Rows are points. Two turns around zero, p and q, are shown by what they do to some points. Where does a point land after both, in the order given? Backwards means that the second turn is done in reverse. Each puzzle has new turns, and all numbers are rounded.

Turn p:
[ 0.02 -0.28 -0.44] -> [ 0.02 -0.47 -0.22]
[ 0.02  0.21 -0.09] -> [ 0.18 -0.02  0.15]
[-0.21  0.25  0.33] -> [0.12 0.45 0.05]
[ 0.27 -0.35  0.20] -> [-0.48 -0.04 -0.01]
[-0.09  0.17  0.00] -> [0.16 0.09 0.05]
Turn q:
[-0.12  0.31 -0.19] -> [ 0.27  0.27 -0.07]
[ 0.02 -0.14  0.26] -> [-0.29 -0.07  0.00]
[ 0.43 -0.17  0.19] -> [-0.24 -0.18  0.40]
[-0.32  0.00 -0.25] -> [ 0.25 -0.02 -0.32]
Where do these land?
q, then p: [ 0.33  0.08 -0.04] -> [-0.18  0.28  0.08]
q, then p: [-0.49  0.22  0.17] -> [ 0.49 -0.25  0.10]
p, then q: [ 0.02 -0.14  0.19] -> [ 0.09  0.12 -0.18]
q, then p: [ 0.15 -0.17 -0.32] -> [-0.38 -0.08  0.03]

Turn p:
[-0.25  0.25  0.17  0.42 -0.15 -0.14] -> [-0.41  0.14  0.24  0.18 -0.29 -0.09]
[ 0.18 -0.01 -0.08 -0.47 -0.29  0.27] -> [ 0.13 -0.25 -0.30 -0.47  0.07 -0.15]
[0.06 0.34 0.05 0.58 0.01 0.05] -> [-0.12 -0.11  0.37  0.30 -0.45 -0.09]
[ 0.27 -0.15 -0.20 -0.14 -0.32  0.05] -> [-0.01 -0.37 -0.33 -0.11  0.03  0.02]
[-0.16 -0.49 -0.08 -0.38  0.31 -0.07] -> [ 0.28  0.31 -0.30 -0.03  0.43  0.27]
[-0.07 -0.27  0.18 -0.11  0.26  0.07] -> [ 0.19  0.23  0.03 -0.10  0.12  0.29]
[ 0.08  0.31  0.19  0.18  0.04 -0.30] -> [-0.24 -0.08  0.41  0.14  0.06 -0.10]
[-0.10  0.03 -0.24 -0.09  0.14  0.05] -> [ 0.19  0.11 -0.12  0.10  0.05 -0.16]
Turn q:
[ 0.48  0.40 -0.53 -0.22 -0.08  0.47] -> [ 0.42 -0.06  0.20  0.81  0.01  0.26]
[-0.14 -0.33  0.23  0.01  0.04  0.05] -> [-0.24 -0.06 -0.18 -0.14 -0.15 -0.23]
[ 0.04  0.12  0.17 -0.14 -0.23 -0.08] -> [-0.19  0.00  0.22 -0.02 -0.07  0.18]
[-0.19  0.04  0.28  0.18  0.29 -0.16] -> [-0.08  0.07 -0.32 -0.36  0.09  0.10]
[-0.01  0.07 -0.03  0.36 -0.03  0.01] -> [ 0.05  0.34 -0.07 -0.01  0.12 -0.05]
[ 0.08 -0.29  0.07  0.23  0.24 -0.29] -> [-0.12 -0.04 -0.20 -0.21  0.36 -0.25]
[-0.25 -0.01 -0.19 -0.41 -0.23  0.00] -> [ 0.16 -0.24  0.34 -0.07 -0.34 -0.02]
Where do these land?
q, then p: [-0.27  0.06 -0.11  0.19 -0.33 -0.36] -> [-0.06  0.00  0.34 -0.38  0.28 -0.13]
p, then q: [ 0.40  0.06  0.07 -0.10 -0.08  0.20] -> [-0.26 -0.30  0.04  0.12 -0.04 -0.23]
q, then p backwards: [ 0.36 -0.23  0.07  0.25 -0.02 -0.25] -> [-0.11  0.13 -0.02 -0.25 -0.05 -0.47]
p, then q: [-0.15 -0.17 -0.10 -0.23 -0.13 -0.16] -> [ 0.37 -0.11 -0.08 -0.05  0.03  0.02]
p, then q: [ 0.28  0.10 -0.12  0.17  0.34  0.49] -> [-0.47  0.06  0.22  0.39  0.24 -0.07]
q, then p backwards: [-0.40 -0.12  0.17  0.24  0.02  0.04] -> [-0.32  0.04  0.03 -0.16 -0.20  0.31]
p, then q: [-0.22  0.29  0.02 -0.52  0.20  0.04] -> [ 0.03 -0.36  0.04 -0.16  0.33  0.42]

Turn p:
[-0.22 -0.06 -0.20 -0.23  0.35  0.18 -0.03  0.28  0.43] -> [-0.30 -0.04  0.08 -0.27 -0.19  0.23  0.42 -0.30  0.21]
[-0.04 -0.15 -0.33 -0.16 -0.31 -0.01  0.00  0.09  0.14] -> [ 0.19  0.01 -0.01  0.03 -0.02  0.14  0.18 -0.35 -0.27]
[ 0.10 -0.07  0.26  0.31 -0.36  0.18 -0.09 -0.31  0.07] -> [ 0.43 -0.12  0.16  0.12  0.27 -0.14 -0.28 -0.03  0.20]
[-0.09  0.26  0.45 -0.30 -0.20 -0.30 -0.15  0.02 -0.18] -> [ 0.21  0.33  0.15 -0.01 -0.37 -0.38 -0.05  0.30 -0.09]
[ 0.00  0.15  0.37 -0.11  0.15  0.00  0.29  0.04 -0.34] -> [-0.17  0.24 -0.12 -0.22  0.09 -0.33 -0.08  0.35 -0.01]
[-0.16  0.19 -0.63  0.32  0.27  0.07 -0.02  0.09  0.01] -> [-0.47 -0.19  0.18  0.24  0.18  0.47  0.15 -0.04 -0.15]
[-0.05 -0.18  0.35 -0.34 -0.02 -0.28 -0.29 -0.19 -0.13] -> [ 0.12  0.10 -0.07  0.03 -0.49 -0.39 -0.25 -0.05  0.03]
[ 0.38  0.11 -0.06  0.11  0.05  0.12  0.08 -0.18  0.07] -> [ 0.10  0.07 -0.15  0.03  0.19  0.29 -0.18  0.09  0.18]
[ 0.48 -0.02  0.23  0.72 -0.11 -0.06  0.17 -0.01 -0.13] -> [ 0.31 -0.38 -0.23  0.19  0.46  0.02 -0.17  0.52  0.13]
[-0.09 -0.12  0.14 -0.35  0.01  0.12 -0.18  0.14 -0.20] -> [-0.04  0.03  0.06 -0.35 -0.27 -0.17 -0.12 -0.08 -0.15]
[-0.30 -0.10 -0.58  0.04  0.17  0.00  0.21  0.02  0.24] -> [-0.38 -0.05 -0.03  0.20  0.15  0.24  0.36 -0.41 -0.08]
Turn q:
[-0.05 -0.16  0.33  0.23  0.17  0.17 -0.43  0.10  0.17] -> [-0.21 -0.30 -0.27  0.24  0.28 -0.07  0.21  0.04 -0.27]
[-0.07  0.21 -0.22 -0.19 -0.06  0.64 -0.01 -0.05 -0.04] -> [ 0.00  0.15 -0.34  0.09  0.25  0.01 -0.19 -0.02  0.56]
[-0.14  0.07 -0.11  0.01 -0.01 -0.29 -0.22 -0.26  0.18] -> [-0.09 -0.33  0.17 -0.19  0.01 -0.08 -0.24  0.12 -0.09]
[-0.03 -0.52  0.13 -0.07  0.22  0.40  0.07  0.29 -0.16] -> [-0.28  0.14 -0.22  0.21  0.08  0.26  0.49 -0.32  0.11]
[-0.35 -0.10 -0.01  0.17 -0.48  0.12 -0.16  0.14  0.14] -> [ 0.16 -0.31 -0.11  0.19  0.11  0.48 -0.10  0.22  0.03]
[ 0.18  0.20  0.72 -0.02  0.37 -0.46  0.16 -0.24 -0.15] -> [ 0.32 -0.08  0.20 -0.07 -0.12 -0.64  0.20 -0.42 -0.50]
[ 0.19  0.01 -0.12  0.31 -0.14  0.14 -0.14 -0.42 -0.29] -> [ 0.15 -0.15 -0.13 -0.28 -0.01 -0.21  0.26  0.36  0.28]
[-0.02  0.18 -0.14 -0.03  0.17 -0.25  0.37  0.28  0.05] -> [-0.03  0.31  0.11  0.10 -0.40  0.01 -0.23 -0.12 -0.15]
[-0.01 -0.03 -0.48 -0.12 -0.09 -0.29  0.02 -0.08 -0.11] -> [-0.11  0.08  0.20 -0.41 -0.19  0.18 -0.18  0.13  0.10]
[ 0.01  0.18  0.00 -0.16 -0.30 -0.32 -0.01  0.38  0.16] -> [ 0.17  0.20  0.17  0.04  0.06  0.28 -0.33  0.08 -0.36]
[ 0.29 -0.05 -0.10 -0.13  0.14  0.14  0.34 -0.14  0.06] -> [-0.08  0.28  0.23  0.08 -0.05 -0.21  0.11 -0.06  0.29]
Where do these land?
q, then p: [-0.13 -0.33 -0.59  0.15 -0.21 -0.01 -0.13  0.04 -0.30] -> [ 0.08  0.16  0.23 -0.53  0.10  0.10  0.30 -0.40 -0.11]
q, then p: [ 0.38  0.00  0.09 -0.04 -0.28 -0.09  0.05  0.24  0.13] -> [-0.10  0.02  0.05 -0.20  0.09  0.04 -0.03  0.50  0.04]
q, then p backwards: [-0.14  0.04 -0.22  0.20 -0.09  0.09 -0.27  0.32 -0.39] -> [ 0.52 -0.05 -0.12 -0.20  0.20 -0.09  0.17  0.21 -0.07]
p, then q: [-0.33 -0.27 -0.19  0.31 -0.23 -0.29 -0.13  0.22 -0.20] -> [ 0.10 -0.12  0.04 -0.21 -0.36  0.17  0.56 -0.03 -0.09]
q, then p: [ 0.43  0.18  0.56 -0.25  0.54 -0.15 -0.02 -0.30 -0.19] -> [-0.19  0.45 -0.47  0.58 -0.26 -0.29 -0.12  0.27 -0.05]
q, then p: [ 0.10  0.22 -0.24  0.36 -0.21 -0.21 -0.07  0.01 -0.16] -> [ 0.23 -0.02 -0.02 -0.29 -0.15  0.15  0.16  0.10 -0.38]
q, then p: [-0.15 -0.02  0.02 -0.16  0.17  0.13 -0.21 -0.16  0.37] -> [-0.23 -0.29  0.05  0.16 -0.18 -0.20 -0.01 -0.16  0.20]
p, then q: [-0.10  0.17  0.12 -0.41  0.25  0.05  0.36 -0.05  0.33] -> [ 0.15  0.03  0.18  0.18 -0.11 -0.17 -0.60 -0.09  0.18]
q, then p: [-0.09  0.07  0.29 -0.25 -0.13  0.21  0.16 -0.27  0.14] -> [ 0.06 -0.13 -0.23  0.18 -0.05  0.06 -0.13  0.04  0.46]
q, then p: [ 0.03 -0.08  0.16  0.09  0.17  0.27  0.27 -0.06  0.27] -> [ 0.06 -0.19  0.01  0.35  0.22 -0.11  0.15  0.10  0.20]

Turn p:
[ 0.23 -0.28  0.49  0.12  0.09 -0.09  0.00  0.25  0.11 -0.22 -0.18] -> [-0.14  0.23 -0.18  0.02 -0.37 -0.24  0.41 -0.04  0.25 -0.02 -0.16]
[-0.16  0.00 -0.18  0.15 -0.08  0.23 -0.51  0.10  0.04  0.04  0.17] -> [-0.03 -0.28  0.11  0.37  0.03 -0.05 -0.16  0.04  0.22  0.17  0.33]
[-0.14  0.21  0.26  0.19  0.11 -0.24 -0.04 -0.40 -0.21 -0.21 -0.28] -> [ 0.44  0.30  0.01 -0.09  0.14 -0.40  0.08  0.08 -0.03 -0.27  0.07]
[-0.02 -0.25 -0.24  0.02  0.00 -0.12  0.02  0.19  0.24  0.72 -0.05] -> [ 0.00 -0.44 -0.19  0.11  0.20  0.40  0.34  0.09 -0.14  0.36 -0.15]
[-0.16  0.02  0.13 -0.47 -0.09  0.10  0.14 -0.31 -0.22 -0.17 -0.10] -> [ 0.03 -0.08 -0.18 -0.26 -0.04 -0.19 -0.32 -0.09 -0.21 -0.43 -0.05]
[ 0.31  0.01  0.10  0.01 -0.14  0.05  0.00 -0.26  0.29  0.01 -0.02] -> [-0.17 -0.10  0.22 -0.21  0.08 -0.27  0.17 -0.14 -0.07  0.10 -0.08]
[-0.18 -0.26 -0.13 -0.04  0.11 -0.49  0.14  0.21 -0.17  0.30 -0.12] -> [ 0.23  0.08 -0.45  0.17  0.06  0.37  0.25  0.02 -0.25  0.05 -0.07]
[ 0.00 -0.22 -0.16  0.22  0.27  0.25 -0.18 -0.39 -0.21 -0.16 -0.15] -> [ 0.26 -0.02  0.02  0.07  0.32 -0.16 -0.12 -0.34  0.42 -0.16 -0.01]
[-0.12 -0.20  0.07 -0.03  0.06 -0.13  0.11  0.00  0.52 -0.25 -0.15] -> [-0.08  0.05 -0.21 -0.43 -0.13 -0.05  0.28 -0.11  0.13  0.14  0.26]
[ 0.47  0.92 -0.18 -0.21 -0.69  0.15  0.20  0.27 -0.17 -0.22 -0.21] -> [-0.81  0.43  0.39 -0.05  0.30 -0.17 -0.40  0.63 -0.41 -0.17 -0.08]
[-0.12 -0.06  0.11  0.25  0.00  0.20  0.13  0.25 -0.16 -0.05  0.08] -> [-0.01  0.05  0.11  0.15 -0.18  0.22  0.05  0.12  0.26 -0.21 -0.02]
[-0.07  0.17  0.11 -0.15  0.31  0.22  0.17  0.27 -0.16  0.25  0.02] -> [ 0.11 -0.08 -0.08 -0.02 -0.17  0.22 -0.22  0.32  0.11  0.02 -0.37]
[-0.03  0.04 -0.08 -0.01 -0.17  0.01 -0.04 -0.33  0.14 -0.19  0.81] -> [ 0.06 -0.11  0.56 -0.04 -0.29  0.06 -0.25 -0.44 -0.26  0.10  0.33]
[-0.01 -0.10 -0.27 -0.06  0.22 -0.13 -0.14  0.16 -0.04  0.14  0.19] -> [ 0.10 -0.02 -0.14  0.21  0.01  0.24 -0.13 -0.12 -0.02  0.31 -0.01]
Turn q:
[-0.01 -0.28 -0.06 -0.22 -0.04 -0.04  0.12  0.05 -0.10  0.11  0.41] -> [-0.09  0.04  0.33  0.14 -0.21 -0.15  0.06 -0.13  0.16  0.29 -0.09]
[ 0.11  0.00 -0.25 -0.16 -0.15  0.05  0.18 -0.27 -0.08 -0.48  0.34] -> [-0.30 -0.11 -0.20  0.06 -0.48 -0.02 -0.31  0.03  0.07  0.29 -0.16]
[ 0.14 -0.35  0.03  0.05  0.02 -0.20  0.26 -0.10  0.34 -0.37  0.17] -> [-0.40 -0.19 -0.14  0.32 -0.20 -0.30 -0.08 -0.22  0.10 -0.10  0.13]
[ 0.32 -0.09  0.54  0.16 -0.12  0.00 -0.20  0.09 -0.09 -0.10 -0.13] -> [ 0.01  0.02  0.13  0.13  0.43 -0.11 -0.47 -0.04 -0.07 -0.25 -0.03]
[ 0.03  0.26  0.00  0.16  0.35  0.11 -0.16  0.37  0.01  0.18 -0.26] -> [ 0.48  0.06 -0.07 -0.11  0.22 -0.09  0.14  0.28 -0.03 -0.18  0.22]
[-0.20  0.35  0.07 -0.40 -0.22  0.07  0.48 -0.23  0.17 -0.02  0.32] -> [-0.45  0.18 -0.21 -0.38 -0.07  0.01  0.03 -0.15  0.26  0.52  0.05]
[ 0.17  0.28  0.01  0.16  0.40 -0.06 -0.37 -0.10 -0.05  0.41 -0.26] -> [ 0.59 -0.05  0.06 -0.37  0.09  0.10  0.04 -0.10 -0.07 -0.38  0.08]
[-0.37  0.20 -0.12 -0.30 -0.22 -0.28  0.17  0.07 -0.04 -0.26  0.37] -> [-0.30  0.38 -0.21 -0.03 -0.25 -0.20  0.13 -0.05 -0.11  0.43 -0.24]
[-0.25  0.04  0.22  0.44  0.34  0.30 -0.32  0.04 -0.18  0.29 -0.31] -> [ 0.53 -0.36  0.04 -0.09  0.53  0.12  0.20  0.12 -0.19 -0.14 -0.08]
[-0.07 -0.38  0.07 -0.18 -0.13 -0.26  0.18 -0.12 -0.17 -0.18 -0.24] -> [-0.38 -0.03  0.20  0.19 -0.08  0.06 -0.05 -0.12 -0.42  0.01  0.11]
[-0.31 -0.09 -0.18 -0.18 -0.43 -0.17 -0.05 -0.15  0.22 -0.07  0.25] -> [-0.44  0.20 -0.06  0.05 -0.20  0.07  0.24 -0.12  0.09  0.06 -0.39]
[ 0.32  0.22 -0.06  0.50  0.01  0.11  0.08  0.14 -0.11  0.30 -0.24] -> [ 0.49  0.04 -0.14  0.15  0.22  0.35 -0.12  0.00  0.14 -0.14  0.29]
[ 0.11 -0.15 -0.26 -0.04  0.20  0.36 -0.37  0.21  0.08  0.20 -0.42] -> [ 0.25 -0.17  0.28 -0.06  0.01  0.15  0.20  0.51  0.04 -0.41  0.10]
Where do these land?
p, then q backwards: [-0.16 -0.22  0.01  0.44 -0.13 -0.10  0.20  0.22  0.30 -0.28 -0.19] -> [-0.10  0.10 -0.26 -0.16 -0.07  0.00  0.27  0.14  0.43  0.40 -0.17]
q, then p backwards: [ 0.21  0.48 -0.07 -0.17  0.21  0.07 -0.24  0.11 -0.32 -0.29  0.14] -> [-0.17  0.47  0.22 -0.36  0.43 -0.11  0.01 -0.04 -0.02 -0.08 -0.02]
p, then q backwards: [ 0.15  0.01  0.02 -0.16 -0.13 -0.12  0.35 -0.30  0.05  0.14 -0.36] -> [-0.38  0.19  0.27 -0.06  0.07 -0.06 -0.32 -0.12  0.12  0.01 -0.21]
p, then q: [ 0.01 -0.41 -0.35  0.49 -0.39 -0.04  0.21  0.18  0.02  0.01  0.10] -> [-0.10 -0.55 -0.30 -0.05  0.23 -0.04  0.05 -0.02  0.25  0.48  0.05]
p, then q backwards: [-0.15  0.07 -0.16 -0.19 -0.08 -0.34  0.05 -0.29  0.27  0.16  0.02] -> [-0.24  0.20  0.17 -0.01  0.31 -0.05  0.14 -0.11 -0.26  0.03 -0.27]
p, then q: [-0.41 -0.42 -0.17  0.21 -0.45  0.15  0.11 -0.15  0.09 -0.17 -0.21] -> [-0.32 -0.42 -0.19  0.11 -0.32 -0.40 -0.01 -0.01  0.18  0.37 -0.10]
p, then q: [-0.34 -0.12 -0.18  0.02  0.12 -0.08  0.37 -0.23  0.18  0.14 -0.11] -> [-0.11 -0.20  0.27 -0.17 -0.29 -0.10 -0.19  0.24  0.20  0.15  0.20]
q, then p: [ 0.23  0.30  0.12  0.06  0.38  0.15 -0.58  0.18 -0.32  0.18 -0.03] -> [-0.37  0.35 -0.21  0.15 -0.11 -0.44 -0.07 -0.10 -0.04  0.28 -0.45]
p, then q: [ 0.26  0.31  0.13 -0.04  0.13  0.46 -0.22  0.17  0.07  0.05  0.25] -> [-0.09  0.20  0.17  0.07  0.48 -0.03  0.23 -0.09 -0.06 -0.40 -0.17]
p, then q: [ 0.26  0.25  0.34 -0.11  0.06  0.00 -0.49  0.10 -0.10 -0.03  0.19] -> [ 0.16  0.39 -0.03  0.25  0.23  0.16  0.06 -0.33 -0.18 -0.28 -0.14]
q, then p: [-0.07 -0.24  0.14 -0.03  0.12 -0.16  0.31 -0.43 -0.03 -0.02  0.11] -> [ 0.30 -0.34 -0.01  0.01  0.07 -0.02  0.10 -0.31 -0.16 -0.27  0.08]
q, then p: [-0.34  0.03  0.16 -0.20 -0.14 -0.20  0.39 -0.01 -0.10  0.23 -0.02] -> [ 0.41 -0.23  0.16 -0.16  0.00  0.16 -0.17  0.16 -0.19 -0.13 -0.22]
p, then q: [ 0.35 -0.03  0.02 -0.32  0.30  0.20 -0.48  0.47 -0.12 -0.12  0.11] -> [ 0.16  0.18 -0.14  0.09  0.14  0.41  0.49 -0.11  0.00 -0.48 -0.32]
